Rows are points. The points of each table are mixes of a few directions, plus a little noise. Count the directions of each table, and those that both share. Where both have some left over, give the other angles between the two spaces (their principal angles), to ten degrees, smallest first.

First:
[[ 40  27]
 [-24 -16]
 [  8   6]
 [ 16  11]
 [-43 -29]
 [  3   2]]
Second:
[[-10   3]
 [ 60 -18]
 [-22   6]
 [ -2   1]
 [-26   8]]
Directions: first 1, second 1, shared 0; angles 50

First (6 x 2):
[[-40 -53]
 [-29 -39]
 [  9  12]
 [ 31  42]
 [ -5  -7]
 [ 33  45]]
Second:
[[ 22  29]
 [ -1  -1]
 [-45 -60]
 [ 24  32]]
Directions: first 1, second 1, shared 1

First:
[[ 51  -2  35]
 [-31   2  10]
 [-11   0 -30]
 [-10   0 -14]]
Second (6 x 3):
[[-15   0 -11]
 [ 60  -2  47]
 [ 15  -1  11]
 [-40   2 -31]
 [-11   0  -9]
 [ -8   1  -7]]
Directions: first 2, second 1, shared 1

First:
[[ -9   0  16   3]
 [ -7  -5  33   8]
 [ 29   0 -60 -12]
 [-33  26 -34 -17]
 [-27   5  35   5]
 [ 47 -27   9  12]]
Second (6 x 4):
[[ 11 -48  29 -20]
 [ -8  -7   6   0]
 [-23 -12  12   3]
 [-12  53 -32  22]
 [ -8  40 -24  16]
 [ 41 -26   9 -21]]
Directions: first 2, second 2, shared 0; angles 30, 50

First:
[[ -5 -16  -7  -6   2   0]
 [ -1  -4  -2  -2   0   0]
 [ 10  28  12  11  -4  -1]
 [ 21  60  27  24  -9  -1]
 [-16 -45 -20 -18   7   1]
 [ 21  58  26  23  -8  -1]
 [-10 -29 -13 -11   4   0]
 [-19 -53 -24 -21   8   1]]
Second (9 x 6):
[[ 25  13  21  54  32  28]
 [-14 -19  -1 -23  -5   9]
 [ -5  -1  -5 -37 -18 -43]
 [ -2  24   0  30  15  -1]
 [  3 -21   3 -15  -6  13]
 [  5   9   1 -14  -6 -37]
 [-35  22 -17  -9  -3 -24]
 [-12  -4   4  -7   6   2]
 [ 35 -24  -7  21 -15  52]]
Directions: first 1, second 4, shared 0; angles 40

First:
[[  1   8  -3   4  -4   1   5   3]
 [  0  -3   1  -2   2   0  -2  -1]
 [  0  -5   2  -2   3   0  -3  -2]
 [  0   2  -1   1  -1   0   1   1]
 [ -5 -60  23 -29  32  -4 -34 -20]
 [  0  -5   2  -2   2   0  -2  -1]
 [  1  15  -6   7  -8   1   9   5]
 [  0   7  -3   3  -3   0   4   2]
 [  4  41 -15  19 -21   3  23  14]]
Second (9 x 8):
[[ -1 -13   5  -6   7  -1  -7  -5]
 [  1  15  -6   7  -8   1   9   5]
 [  3  33 -13  16 -18   2  19  11]
 [ -1  -7   3  -3   4   0  -4  -3]
 [ -3 -28  10 -13  15  -2 -16  -9]
 [ -1 -16   6  -8   9  -1  -9  -6]
 [  0  -1   0   0   0   0  -1   0]
 [ -3 -30  11 -14  16  -2 -17 -10]
 [  4  46 -17  22 -24   3  26  16]]
Directions: first 1, second 1, shared 1

First (7 x 8):
[[  7  -3   7  -9 -13   2   0   2]
 [-15   5 -15  20  28  -4  -1  -3]
 [ 10  -4  11 -14 -20   3   0   2]
 [-32  11 -31  41  60  -9  -2  -7]
 [  8  -3   7 -10 -14   2   1   2]
 [ 15  -5  15 -19 -28   4   1   3]
 [  7  -2   6  -9 -12   2   0   2]]
Second:
[[-13   2 -12  13   7  -6   2  -6]
 [ -3   1  -3   3   1  -2   1  -1]
 [ 42  -6  39 -42 -23  21  -7  19]
 [  6  -1   5  -6  -3   3  -1   3]
 [  5  -1   5  -6  -3   3  -1   3]
 [  1   0   1  -2  -1   1   0   0]
 [-38   5 -36  38  22 -19   7 -18]]
Directions: first 1, second 1, shared 0; angles 30

First (8 x 9):
[[-37  10   4 -46  23  11 -16  -9  -2]
 [ 27  -7  -4  32 -16  -8   8   6   0]
 [ 31 -11  -4  43 -26 -14  31   5  10]
 [-21   2  -1 -20  14   6   8  -3  10]
 [  7  -3  12  12 -33 -15  15  -7   0]
 [ -9   0 -10  -9  27  12   4   5   9]
 [-43  16   6 -60  35  18 -41  -8 -14]
 [ 46  -7  -2  46 -25 -10  -9  11 -14]]
Second:
[[-23   5 -14 -27  48  22  -8   6   8]
 [  6   5  22  -1 -43 -18 -25 -12 -25]
 [-23  -4 -20 -14  47  19  35   7  33]
 [  5 -11   2  24 -27 -16  55  -4  26]
 [ 33  -3  -9  30   2   2 -19  13 -13]
 [-20   6  11 -24  -5  -1  -7 -10  -4]
 [ 21   2   8  14 -23  -8 -30   0 -25]]
Directions: first 3, second 3, shared 3

First (9 x 11):
[[  9  -7   1 -15 -12   8  -5   3 -24   3   6]
 [ -8   3  -2   4   5 -13  11   0  31 -12   4]
 [-13   8   4  15   1  -1 -18   4   8 -14 -11]
 [ 27  13 -14  42  22   6  18  -3  39  33  51]
 [-14   2  -6   0  26  -8  -4 -10  14   6 -41]
 [ -8  -8  16 -31   9  -1 -32   4  -3 -22 -17]
 [  8 -15 -20 -14 -49  11  -6  10 -44   1   3]
 [-23  26  28  34  36  -6  19 -15   9   4 -27]
 [ 21 -20  -7 -36 -37   3  19   7 -30   1  31]]
Second, 8 rows:
[[ -9 -10   0 -24  12 -10  -6  15  47  -1  -4]
 [-10  -3  -7  15  20   5  12 -21 -22   9 -31]
 [-12 -18  14   4 -10   7 -13  18   3 -22  -5]
 [ -3  40  -7  19  11   6 -10 -12  -4  21  17]
 [ 20 -24  28 -22   0  -5  13  13   9  -7  12]
 [ -4 -28   6 -35 -23 -16  -9  14   0 -32 -35]
 [ -5 -11 -36  29  -5   9  21 -21 -27   5 -13]
 [ 23  55   3  14  -4   4  -8  -6  -5  27  60]]
Directions: first 6, second 6, shared 3; angles 30, 30, 80

First:
[[ -6  20   5   1  32  14  12  11   3   1  12   5]
 [ -6  -1   5  18  22   7 -11  10  16  -7  29   8]
 [ 24  32   5  -7   6 -11  -8  -5 -13 -12 -12  -7]
 [ -1 -17  -9 -11 -41 -27  -5 -16 -14  13 -20  -2]
 [ 19 -26  -3 -17 -32  -5  20 -10   5   4  -3 -14]
 [-13 -19   3  28  18  28 -12  16  23 -15  21   7]
 [ 21  45   6 -15  15 -13   1  -5 -20  -5 -17  -4]
 [-30 -21  -3  27  18  45  -3  19  17  -9   2   8]
 [ -6 -11 -10 -22 -38 -38   9 -18 -19  31 -12   1]]
Second (10 x 12):
[[-14 -10  17  -4   5 -15  30 -23 -13 -20  -9  -1]
 [-27  19   5  50   6  -1 -60  12  44 -30  22 -16]
 [ 12  -1  -8 -11  -3   5   4   6  -6  15  -3   4]
 [ 24  -1 -16 -20  -8  12   5  13 -11  28  -3   7]
 [ 15  -8  -3 -23  -3   1  26  -4 -20  16 -11   8]
 [ 10 -10   2 -25  -1  -3  34 -11 -23  10 -12   7]
 [ 27  10 -29  -5 -10  23 -33  35   9  38   8   3]
 [-33   2  21  28   9 -17  -8 -17  16 -40   5 -10]
 [  1  -8   5 -12   1  -5  23 -12 -14   0  -8   4]
 [-14   7   3  20   3  -2 -21   1  17 -15   8  -7]]
Directions: first 5, second 2, shared 0; angles 30, 90
